Each row is a point. Any point is a mix of the corners, with weights that add up to 1. It lies inside the corners' shape when no weight is negative. Is each point inside? If not, which corners have a negative weight?
In the rows, 100 means zero.

Corners:
(1):  53 125 156
(2): 166 160 142
(3):  25  50 110
(4): 78 74 45
Points:
 87  89 105 => outside (1)
108 138 157 => outside (4)
 43  65 105 => inside
 92  92 112 => outside (1)
101 125 111 => outside (3)
70 76 72 => inside

Corners:
(1): 109 186  54 183 104  82   5  81
(2):  85  51 161 110  89 134  81  89
(3): 105 176  67  78 103  80  93 115
(4): 123 115  91 171 100 119  77 109
(5): 127 105  90  79 108 106 129  55
(6): 153 137 147  63 111  89 134 105
(7):  90  94 163 136  87  85 133 103
(8): 127 115 112  75 150 129 129  62
(9): 140 137  92  72 139  31 127 148
Points:
101  83 142 112 102 127 100  58 => outside (3, 4, 9)
125 164  55  96 122  85  94 101 => outside (2, 6, 7)
118 116 123 126 101  98 108 104 => inside
107 119 100 116 109  94  94  95 => outside (6)
116 102 131 118 102 119  93  72 => outside (3, 9)
122 129 107 100 125 107 100  81 => inside
127 144  91 112 120  95  99  87 => outside (2)
121 109 121 134  99  93 102 102 => outside (3, 8)

Corners:
(1): 107  37 164  56  94  80  25  49  55 102 161  38
(2):  95 122 187  57 155  19  81 129 185  37  80 150
(3): 133 107  82  52 147  99 112 167  47 117 117  19
(4):  82  36 100  26  76  89  63 157  51 112  41 119
(5): 181 121  44 135  31 116 164  98 148 110 128  76
(6): 150 148 126 111  82  23 151  93  68  90 143 129
(7): 162 116 141 164 142  55 175 175  75  70  85 121
(8): 184 122  50 135  86 159  74  66 145 110  99 132
(9):  76  18  64  29  38 143  30  82  74  83 160 104
(10):  75  76 108  68 155  37 172  84  76  49 116 103
(11): 170 172  48  90  37 128 163 139  32  53  54  58
(12):  67  81 146 167 164  40  56  99 156 106 173 149
(13): 180 107  70 133 106 101  60 131 108  75  65  70
Points:
116  99 109 116  91  65  92 136 115  82 101 134 => outside (1, 3, 8, 10)
134  97 111 123 107  63 117  79 124  83 136 116 => outside (3, 4, 11)
142 107  80 131 131  88 115 124 109 115 116 105 => outside (1, 2, 9, 11)
139 109  96 105 111  85 118 111  98  84  96 101 => outside (9)
129 106 117  89 122  71  88 124 114  76  98  97 => inside
134  95  86  74  90  93  92 109  88  77  90  88 => outside (7, 12)
133  97 117  80  92  77  95 108  80  70  91 112 => outside (3, 5, 12)
130  97 125 107 122  67 104 124 114  79 102 114 => outside (11)
127 100 124  91 107  68  95 137 104  77  96 105 => outside (8, 10)

Corners:
(1): 108 126 104 109 103 107 101  87 121 117  72  97  95 104  87 111 151 128  97  98
(2):  88 109 110 102 106 109  64 105  96  99  84  52  91 101 108 112  93 102 102 107
(3):  97  94 110 115  95  30  72  96 109 104  91 114  81 112  94 110 120 131 101 114
(4): 104 102 116 106 137 108  90 108  97  69 123 112 127  97  93 111  92  83 118  69
(5): 103 113 108  58  74 111 117 113 116 109  97  98 119 107 104 117  89 106 109 109
(6): 146 108  99  85 111  92  91  96  98  93  95  87  93  90  91 106  94 115  76 111
(7): 113 126 129  80 116  87 106 116 108 112 107 106 127  86 105 102  87 102  82 116
(8):  96 129  91 103  80  99 103 107 136 106  95 107  75  95  94  92  99 126 137 119
(9):  99  93  92  83  89 113 102  98  85  84  96 103 111  89 102 108  90  84  86 117
(10):  92  99  94 112  91 105 102 115  86  86 102  99  56 105 104 112 105  98 118 104
(11): 112 117 112 117  82  91  97 101 100 104  85  99  84 113 100 115  98 109 101 113
(12): 103 107 112 107  86 114 104 107  82  94  95 107 113  81  97 103  93 100  72  81
(13):  97 126 108 106  96 109 102  61  87 114 100  82  97 104 105 103 135  97  90  85
(14): 104 113 109 108 111 102 117 109  95  91  77  90 105  86 102 104  97 100 103  90
(15): 101  95  74  93 114  95  95  86  97  89 100 112  74  90  38  84 113 100  92  97
(16): 102  97  79  99 105 103 101 109 122 105  75  99  55 111  89  72 114 101 104 113
(17): 119 109  90  89 101 106 117 121 158 111 116  99 123  90  89 101 100 101 104  86
(18):  95  94 119  86  81 107  92 113  88 106  97  97 107  85 109  98  97  82 112 120
(19):  97  79 108 105 104 102  98 101 106 119 118  98 115 112  75  90  91 109  83 109
(20):  97 103 101  90  79  90 111 110  73   5 130  99 105 123  95 118  78  84 109 106
(21): 104 129  77  91  79  88 111 115  97 111 117 111 105  99  83 102 108 116 121 129
Points:
103 107 103  98  99  96  99 101  97  93  98  97  95 102  93 105 102 103 104 108 => outside (12, 17)
102 104 100  92 100  98  97 105  99  93 102  95  97  98  92 101  97 100 100 105 => outside (1, 11)
106 114 107  97  99  97 101 106 104 100  99 100 102  98  96 105  99 105 100 107 => inside
102 109 103 100  97  90  96 104 107 100  97 103  94  99  93 102 104 108 105 108 => inside
105 109 106 107  87  90 104 102  89  93  92 102  87 103 103 105 102 107  97 117 => outside (2, 4, 5, 15, 17)

Corners:
(1): 100 176 129 124 119  70  48  69 141  81  99  74 130 107 133  98  74 111 101 131
(2):  92 124  73 142  84 124  26  71 116 125 107 156 142  86 127  73  88 131 119  74
(3):  68 121 121 147  14 111  49 129 134 104 113  74  87  97 129 104  50 109  80  72
(4): 111 159 111 115  63 104  75 110  90 100  80  99  70 106 117  96 109 148  94  32
(5): 123  79 117 102 128  55 182  97 109 118 158 162  97 131  75  86  94 110  86 146
(6): 143 101 113 102  89  91  70 164 112  83  86 124  64  90 132  83  95  80  98 102
(7):  98 135  92 106  67  89  89 132  79 117  76  74 117 107  96 102 116  86  72  99
(8):  78  62 103  76 114  57 110  62 132  95 156 116 114  97  78 106 101  57 122  91
(9): 121  56 126  81  92  61 192  67  78  64 152 146 100  53  86  91  97  68 116 116
(10):  81 110  99 135  86 115 128 140 102 103  93 100  63 117  90 114  99 109 135 101
(11):  94 178 142 103 103 113  46  69 106 144 110 107 123  74 113  86  78 108 123  82
(12): 129 137 107 131 109 108  92  76 130 123  54 133 161 105 106 130  81 114  79  54
(13): 102  40 109  58  80 103 173 111  92  66 145 195 121  51  69 125 152 117  83 110
(14): 114  89  80 108 113  97 153 115  57 122 122  92 118  95 123 121  82 137  91  97
(15): 115  44  52  37 115 111 161  82  98  93 113 136  73 123  88 111  81  76  93 125
(16):  96 104 113 120  88  64  72 100  85 117 103 115  78  86 127 159 104  58  99  97
(17):  94 120 133 139  89  89  38  51 141 114  69  59 150  75  89  92  89 125 136  93
(18):  81 109  57 112  63  73 132 131 121 127 127  77  78  88 145 138 102 152  92  83
(19):  92 123  86 143 125  96  94 129 114 129  73  79  74  72 100  87  81 116  55  95
(20):  66  78 105  61 106  37 145  91  75  53 131 151  99  68  57 120  78  92 109 118
(21):  79 113 138 124 128 103  97  68 123 142  43 133 142 132 164  52  82 143  88  82
Points:
 98 105 108 104  95  85 111 100 103 103 105 110 101  93 105 107  91 100  96  98 => outside (2)
 98 105  95  95 108  87 113 101 109 100 118 121 110  90  86 109  96 110 104 111 => outside (3, 4, 9, 16, 21)
118  87  98 107 102  85 107  88 110 102 116 127 118  92  96 108  92  87  89 112 => outside (4, 10, 11, 18, 20, 21)
102 130 113 130 101  88  93 105 105 120  91 102 105  94 118  94  81 117  93  93 => outside (8, 13, 15)
100 112 109 110  86 101  98  98 115 108 107 114 109  99 112  97  92 113 106  91 => outside (16, 19, 20)
100 105 117 114  94  78  99  88 113 104 120 124 112  86 110 104  89 105  98  95 => outside (7, 10, 15)
105 113 102 105 102  96 101 102 107 116 102 115 108  97 114 104 101 115  97  93 => outside (3, 9, 20)
 86 148 107 146  66 112  35 123 112 127  52  99 102  82 125 109  98 124  90  58 => outside (1, 5, 8, 9, 14, 15)

Corners:
(1):  21 135 161  67 125 145  42 108  84 119  48 145  58 107 113 124 100 124 132 139
(2): 151  70  97  59 110 183  19 158  42 164 155  87 144  93  92 150  98 173 131 138
(3):  39 163  99  80 109 145  86  77  95 147  23  97  40  91  95 103  64 143 154  76
(4):  76  72 156  37  72 176  41 141  50 173  76  81 105 106  81 112 102 141 142  96
(5): 171  65  91 104  95  92 109 134  52 158  74  47 119  66  81  84 122 111  46 143
(6):  71  84 114 103 153  76  95  96 140  82  63 128  86 105 145  97  72  55 126  77
(7): 109 112  66 108 126  83 154 137  93  45 132  87 127  75  67  71 124 128  82 103
(8):  82 152 134  65 133 129  47  53 109 160  61 134 100 131  93  91 111 135 139  53
(9):  27 112  78  56 134  43  97  39 149  69 147  74  82  99 173  74  94  91  96 101
(10):  86  83  94 134  80 120 102 112 106 123  68  85 159  95  41 119 116  64  71 106
(11): 139 105  78 113 115 101 103 124  73 142  95  60  96  57  47  95 105  52  90  82
(12):  34  83  73  79 142  42 153  81  89  80  92 139 117  61 120 103 109 115  88  90
(13):  63 167 156  29 114 119 116  73 115 100  62 145  85  96 101 141  66 100 157 115
(14): 108  93 123 108 106 162  50 107  29 116 116  71 124  41 141 103 110 155 128  85
(15):  90 104 168  86 116 144  96  83 101 178 107 114  72 110  89 132  49 142 163 146
(16): 137 119  84  98  87 100  32 132  64 103 149  81 121  83 106 159 121 150 175 110
(17): 134  58  95  64  98 127 108 108  64 112 124  35  77  85  78 168 155 163 126  79
(18):  61 124 103 102 132  71 132  92 137  83 129 119  70  55 106  99  21 148  84  63
(19): 155  48  52 111  59  96 101  79  92 127  97  80 107  70  49  83 121  39  91 101
(20):  34 163 129  60 124 121 101 114 126 140  70 144   5 122 175 126  81 109 146  96
(21):  99  89  73  76  95 122 113 127 171 136 114  57 126  33  28  76 102  96  90  97
Points:
 73 115 103  89 123 104  94  87  94  95 103 116  93  89 121 118  93 127 127  93 => outside (4, 5, 11, 21)
 36 118 122  72 116  99  85  95 118 124  76 107  70 102 126 118  93 132 128  95 => outside (2, 7, 11, 13, 14, 19)
 76 110 109  80 115 110 103  98 103 118  89 102  91  85  98 105  88 113 108  96 => outside (16)
101 100 118  73 115 129  81 112  73 127 105  86  73  88 114 118  84 129 120 114 => outside (8, 10, 12, 16, 21)
 80 119 108  79 113 116  97 111 106 122  94 103  80  87 107 109  96 115 121  99 => inside
 81 112 110  71 116 108 102  94 108 119  88 103  91  91  93 109  92 107 114  98 => outside (14, 16)
 87 106 104  79 113 117  84  95  97 112 101 103  98  92 106 121 105 122 134 103 => outside (4, 5, 11, 18)
